Each row is a point. Two turns around zero, p and q, are shown by what they do to some points. Write where each new point lands after one turn and then the other. Backwards means that the second turn is done in reverse. Each puzzle has new turns, and all numbers are rounded.
In the rows, zero is written as 128.

Turn p:
[131 112] => [144 126]
[140 167] => [ 94 150]
[117 142] => [112 121]
[124  91] => [162 114]
Turn q:
[108 142] => [110 145]
[ 93 147] => [ 96 152]
[143 129] => [143 127]
[159 128] => [159 123]
[138  95] => [133  94]
Where do these land?
p, then q: [121 129] => [124 122]
q, then p backwards: [93 86] => [ 82 158]
p, then q: [147 138] => [127 149]
p, then q: [127 143] => [114 133]
q, then p backwards: [152 144] => [147 106]

Turn p:
[162 134 111 145] => [148 156 137 105]
[126 117 160 147] => [108 109 147 109]
[125 159 160 119] => [102 118  98 108]
[151 125 119 116] => [154 130 122 120]
[102 108 121  91] => [139 101 116 167]
[101 125  98 151] => [116 154 148 159]
Turn q:
[115 125 134 136] => [113 134 132 127]
[176 126 172 127] => [129  67 119 105]
[130 134 109 147] => [134 131 148 146]
[109  88 130  95] => [113 144  78 134]
[138 153 116 137] => [148 127 152 127]
[100 142 108 126] => [132 163 139 129]
Where do these land?
q, then p: [139 135 160  89] => [171 124 110 152]
p, then q backwards: [171 148  86 146] => [ 96 164  99  93]
p, then q backwards: [101 151 150 129] => [115  97 152 135]
p, then q backwards: [112 110 122 111] => [149 115 114 139]
p, then q: [125 150 142 135] => [131 154 123 125]
p, then q: [116  98 123 145] => [100 109 131 114]
p, then q: [133 105 113 140] => [121 103 132 112]

Turn p:
[166 131 136 120 132 111 146 150] => [141  95 108 108 121 113 147 132]
[111 151 131 145 167 125 128 107] => [161 154 108 145 137 133 105 132]
[124 112 107 113 120 115 105 121] => [112 121 141 135 126 121 115  96]
[132 145 125 149 147 141 151 155] => [145 145 106 119 146 119 155 144]
[ 94 161 151 158 139 122 104 137] => [144 179 126 132 108 107 110 149]
[117 109 161  82  80  95 125  96] => [119  91 176 107  84 155  94 121]
[119 115 138 169 142 131 128 125] => [142 151 123 159 116 133 146 135]
[169 140  88 140 118 136 175 136] => [118 114  81 101 150 150 169 115]
[111 108 114  98  98 144  84 117] => [ 79 125 167 139 133 123 102 113]
[111 104 128 100 119 131 129 138] => [124 116 167 122 138 126 130 121]
[153 131 128 134 146 157 134 126] => [125 117 105 143 150 129 137 148]
Turn q:
[149 127 150 126 148 123 126 101] => [106 141 116 103 143 129 141 110]
[143 144  92 132 109 123 125 126] => [128  93 104 136 112 123 124 136]
[174  72 154 120 116 172 143 129] => [174 168 102  90 118 164 162 129]
[114 149 134 169 139 121 152 152] => [133 136 121 175 158 127 109 118]
[132  96 141 113 118  80 106 134] => [147 108 152  88 156 105 134 136]
[ 90 120 118 129 106 121 138 123] => [145 114 157 141 111 121 118 111]
[111 121 104 149 142 154 136 139] => [131 126 135 161 123 163 129 132]
[107 181 121  99 152 105 125 129] => [ 77 125 141 150 125  85 125 141]
[132 142 138 115 123 153 102 119] => [110 143 123 108 106 134 111 140]
Where do these land?
p, then q: [101  88 144 139 149 123 109 127] => [137 140 100 121 160 129 101 101]
q, then p: [152 139 114 104  72 102 147 136] => [120  91 119 113  99 123 147  75]
p, then q: [163 144 152 121 124 114 129 135] => [159 105 138 119 122 122 141 148]
p, then q backwards: [122 131 138 140 112 132 160 129] => [141 101 124 117 137 148 120 129]
q, then p: [157 114 127 126 147 114 134 112] => [148 119 132 123 157 148 130 117]
p, then q: [106 120 130  91 145 145 135 151] => [113 156 135 113 165 120 146 135]
q, then p: [ 82 139 103 139 172 149 113 163] => [134 176 138 149 117 106 157 178]
q, then p: [166 144 117 167 107 155 108 101] => [ 76 135 137 145 166 132 119  97]
q, then p: [104 132 127 125 125 117 116  99] => [128 124 155 139 111 141 108 133]

Turn p:
[142 170 117 141 153 129  81 130  95 146 103] => [105 167 123 168  98 142 111 147 105 115  96]
[109 132 116  73 165  76 160 116 138 104 142] => [148 125  92 105 114  89 111  81 167  88 128]
[115  85 104 151 129 140 145 123 143 139 121] => [151 130 152 144 158 146 142 110 138 133 155]
[123 129 137 133 102 131 125 114 157 123 127] => [122 129 126 106 143 131 149 117 119 149 123]
[140 109 124 111 130 140 111 132 133 112 185] => [122  85 106 125 112 134 114 112 109 136 163]
[149 162 119 133 109 149 122 143 124 141 182] => [132  98  91 135 111 134 145 161  86 130 138]
[145 127 172 130 148 144 122 116 160 113 130] => [133 133 147  99  98 115 121 114 115 168 131]
[126 144 110 155 135 154 141 129 115 116  58] => [124 173 186 133 137 133 143 143 120  95 111]
[160 121 138 128 109 125 115 106 116 110 128] => [ 96 103 143 136 121 115 135 118 120 140 114]
[132 105 113 160 152 117 141 125 104 137 132] => [138 134 141 174 131 115 126 129 142 126 151]
[ 76 119 142 105 112 137 121 122 103 155 137] => [136 123 106 123 178 136  84 140 126 132 117]
[132 126 137 120  87 138 136 149 137 156 105] => [135 116 137 112 146 158 146 156 141 138 102]
[114 136 134 125 133  84 144 158 139 110 114] => [120 149 114 106 119 115 138 135 175 114 135]
Turn q:
[121 108 104  90 121 119 127 166 123 104 131] => [151 145 125  91 145 152 131 101 123 139 102]
[111 137 132 133 111 119 128  64  98 145 143] => [ 89 128 121 154 108 142 113 122 161 145 171]
[118 122 130 162 127 140 152 108  93 156 124] => [111  94 112 155  91 131 147 124 140 135 138]
[107 142 165 159 106 106 141 109 115 141 130] => [117 107 111 139 113 132 132 129 127 110 185]
[126 150  87 103 140 123 115 162 151 110 100] => [116 156 142  82 153 117 149 130 119 121  91]
[ 99 146 146 136 122 155 144 104 127 140 155] => [121 102 125 143 123 146 118 147 169 109 145]
[133 131 131 111 172 114 116 149 134 130 134] => [136 149 121 129 148 141 136 159 104 137 110]
[135 150 167 163 102 150 119  93  81 144 144] => [113 115 145 179  79 146 119 123 139 103 168]
[111 106  99 133 135 124  97 144 149 106 131] => [124 119 145  87 138 131 107 133 108 148 108]
[192 126 124 134 131 121 152 148 160 124 136] => [152 144 103 146 138  83 109 119 106 106  96]
[143 110 128 107 149 133 132 140 151  91  99] => [145 130 147 127 175 112 138 115 111 138 105]
[139 107 124 104 122 132 113 148 154 146 109] => [162 146 140 107 127 103 135 134 129 146 119]
Where do these land?
q, then p: [ 96 105 132 150 150 159 139 148 103 109 114] => [152 105 182 131 149 131 113 128 143 140 136]
q, then p backwards: [116 153 154 139 152 153 132  97 108 163 152] => [155 119 114 150 127 109 118 177  93 147 132]
p, then q backwards: [147  98 144 128 154 132 165 151 141 105 131] => [107 116 147 131  83 152 109 120 140 149 112]
q, then p: [126 150 116 119 140 133 112 133 154 101 108] => [131 149 129 107 112 109  95 130 145 122 121]
q, then p: [158 116 135 144 149 108 101 144 146 139 140] => [ 99 126 120 156 117 136 119 163 139 112 116]
q, then p: [104 122 140 126 109 124 145 169 124 128 118] => [139  85 146 121 119 117 131 111 125 108 126]
q, then p: [153 125  85  84 120 101  98 114 100 152 121] => [147 152  90 121 144 128 147 150  98 124  71]
p, then q: [112 122 106 148 128 122 130 161 160 128 145] => [130 127 109 134 130 135 103 132 157 106  93]
q, then p backwards: [111 107 148 102  97 124 117  92 112 165 150] => [125  90 145 146 167 109 120 167 149 140 144]
p, then q: [160 132 156 141 102 155 153  90 137 165 125] => [154 131 104 162 104 103 177 122 109 147 138]
p, then q: [115 152 108 129 132  92 124  95 123  89  99] => [ 76 126 122 117 172 133 138 122 133 121 159]
p, then q: [139 152 114 126 103 133 120 140 128  92 134] => [131 113 118 110 145 162 138 103 144 131 128]
